Every row gives one point. Before rounding, the points of a table are all equally far from one centre. They may lie mostly on one side of it. Where is the centre, to within rounding?

Points, 9 rows:
[[-1.8  2.5  5.1]
 [-0.9 -2.1  1.2]
 [ 3.0  5.0 -2.0]
 [ 0.6  3.4 -4.7]
 [-4.9  3.5 -3.3]
 [-3.8  3.5  4.3]
 [ 3.8  4.1  0.6]
 [-5.6  3.3  2.4]
 [-2.6 -1.1  3.0]]
Centre: [-1.1  2.9  0.0]

Points (10 x 6):
[[-0.4 -0.4 -5.0  3.6  2.3 -4.8]
 [ 1.1 -0.4  0.0  2.4  8.9 -1.2]
 [-2.8 -2.3  2.5  0.4  6.9 -0.7]
 [ 1.9  2.4 -3.1 -2.3  4.8 -3.7]
 [-1.1 -5.9 -1.3 -2.8  0.4 -2.7]
 [-2.4 -2.0 -2.7  3.2  3.2 -6.3]
 [ 2.4 -1.2 -1.7  4.8  0.3 -3.5]
 [-1.0 -5.5 -2.7  3.9  1.4  0.3]
 [-1.1 -3.4 -5.0 -2.9  5.6  0.2]
 [-2.7  0.3 -0.9  3.7  6.8 -2.3]]
Centre: [ 0.4 -2.0 -1.3  0.4  3.5 -1.8]

Points (16 x 9):
[[-2.7  0.2 -0.8  5.7  0.4  1.9 -3.9  1.2  2.2]
 [-1.1 -3.9  1.0 -0.3 -7.7 -1.4 -0.7  3.5  4.4]
 [ 0.0 -4.2 -4.3  2.1 -2.9  0.9 -5.6  2.5  2.6]
 [-1.3 -4.1  2.7  1.7 -6.3  0.9  2.8 -0.5  1.0]
 [-1.5 -2.6  2.0  4.2 -5.0  1.9 -2.0  7.8  2.0]
 [-2.7 -5.5  0.2 -0.1 -5.1  0.1 -4.9  2.0  4.2]
 [-5.4  1.2 -0.5  4.6 -5.1  0.4 -0.5  3.3  1.3]
 [-1.8 -2.1 -0.2  5.5 -7.2  2.1  0.2  4.1 -1.4]
 [-0.2 -4.8 -1.2  4.9 -4.1  2.9 -3.7  4.4 -2.1]
 [-3.6 -0.1  5.1  1.9 -5.7 -1.1 -2.0 -0.3  0.6]
 [-2.0 -5.2  1.1  4.3 -3.4  0.9 -5.6  1.1  3.2]
 [ 0.3 -4.6  2.2  2.7 -4.8  4.2 -4.7  1.8  4.7]
 [-1.9  1.4  2.2  3.1 -0.5 -1.9  2.1  1.0 -0.7]
 [ 0.7 -2.9  0.7  5.7 -5.1  4.3 -3.0  1.4  4.3]
 [-2.8 -2.5  5.7  0.1 -4.6  0.8 -4.1  4.6  2.2]
 [ 1.3  0.4  0.4 -1.2 -6.5  3.9 -2.1  3.0  5.6]]
Centre: [-0.4 -1.2  0.5  1.2 -3.3  1.2 -1.7  2.2  0.9]

Points:
[[ 2.2  1.2 -7.4  2.0  0.1  5.1  1.2  5.4 -0.1 -1.0  2.6  0.6 -0.4  1.3]
 [-0.5  1.3 -5.9  3.8  0.4  3.9 -3.2  3.6  3.3  1.7  2.8  3.5 -1.4  1.6]
 [ 2.1  3.3 -5.0  3.9  3.3  5.3  1.5  5.3  0.1  6.1 -0.2  1.8 -0.9 -0.1]
 [ 0.1  4.0 -6.6  2.6  0.1  1.8  2.1  5.4  0.8  4.6  1.5  4.3 -2.7 -0.4]
 [-4.0 -1.7 -8.7 -0.4 -1.0  3.0  1.1  5.6  1.8  2.0  2.0  0.9  1.9 -1.7]
 [-1.6  1.2  0.4  5.0  0.2 -3.8  3.1  3.5 -2.4  1.6  4.0 -2.5  2.9 -1.9]
 [-3.3  1.9 -4.3  3.3  3.0  5.9  5.6  6.5  1.4  1.3  0.7  3.4 -0.2 -1.0]
 [-7.3  1.6 -4.5 -0.1  3.8  1.3  0.4  8.3 -0.2  0.2  3.1  1.8  2.2 -2.3]
 [-7.3  0.6 -3.1  3.1 -0.2  4.7 -0.4  2.6  0.5  4.6  2.5  3.1  2.2 -3.7]
 [-1.3  3.2 -6.6 -3.3  1.2  3.5  2.8  4.9  0.4  2.6  4.6  1.2  1.0  2.3]
 [-1.1 -0.9 -6.7  0.6 -0.7  4.2 -3.1  3.1 -4.6  2.0  3.0 -0.9 -0.1 -1.4]
 [-2.6  1.9 -4.4 -1.1  1.9  4.6 -3.0  1.5  2.5  7.4  1.6  1.2 -2.8  0.6]
 [-1.6  2.0 -6.2 -0.5  2.9  3.4 -0.8  3.7 -2.7  5.0  5.1  0.0 -1.4  1.8]
 [-2.2  2.4 -6.1 -1.7  1.0  5.5  2.8  5.2  1.4  3.9 -1.7 -0.9 -4.8 -0.9]
 [-2.1  3.8 -5.7  1.4 -0.4  7.5 -0.3  5.9 -0.3  3.6  1.3  1.3  2.4 -2.3]
 [-1.6  2.6 -6.8  0.2  4.2  3.9  0.3  6.7  0.2  0.6  2.4 -2.1 -3.7  1.1]
 [-0.8  4.5 -7.8  2.7 -1.4  2.5  1.1  6.0 -0.4  1.9  3.5 -0.3  1.0 -1.1]
 [ 0.4 -0.1 -3.2 -2.5  0.7  6.2 -1.9  9.3  0.6  1.7  1.8  0.1  1.2 -2.8]
 [-4.4  0.3 -4.8  2.1  3.0  2.1 -0.9  9.0  0.0  1.5  0.1  4.7  3.0 -3.1]
 [-2.2  0.6 -0.7  3.6  3.9  0.6 -2.9  5.5 -1.1  4.7  6.1 -0.3 -1.7 -1.2]]
Centre: [-1.2  1.2 -1.3  0.1  2.0  1.1  0.5  2.4  0.3  1.1 -0.5  0.3  0.6 -1.5]
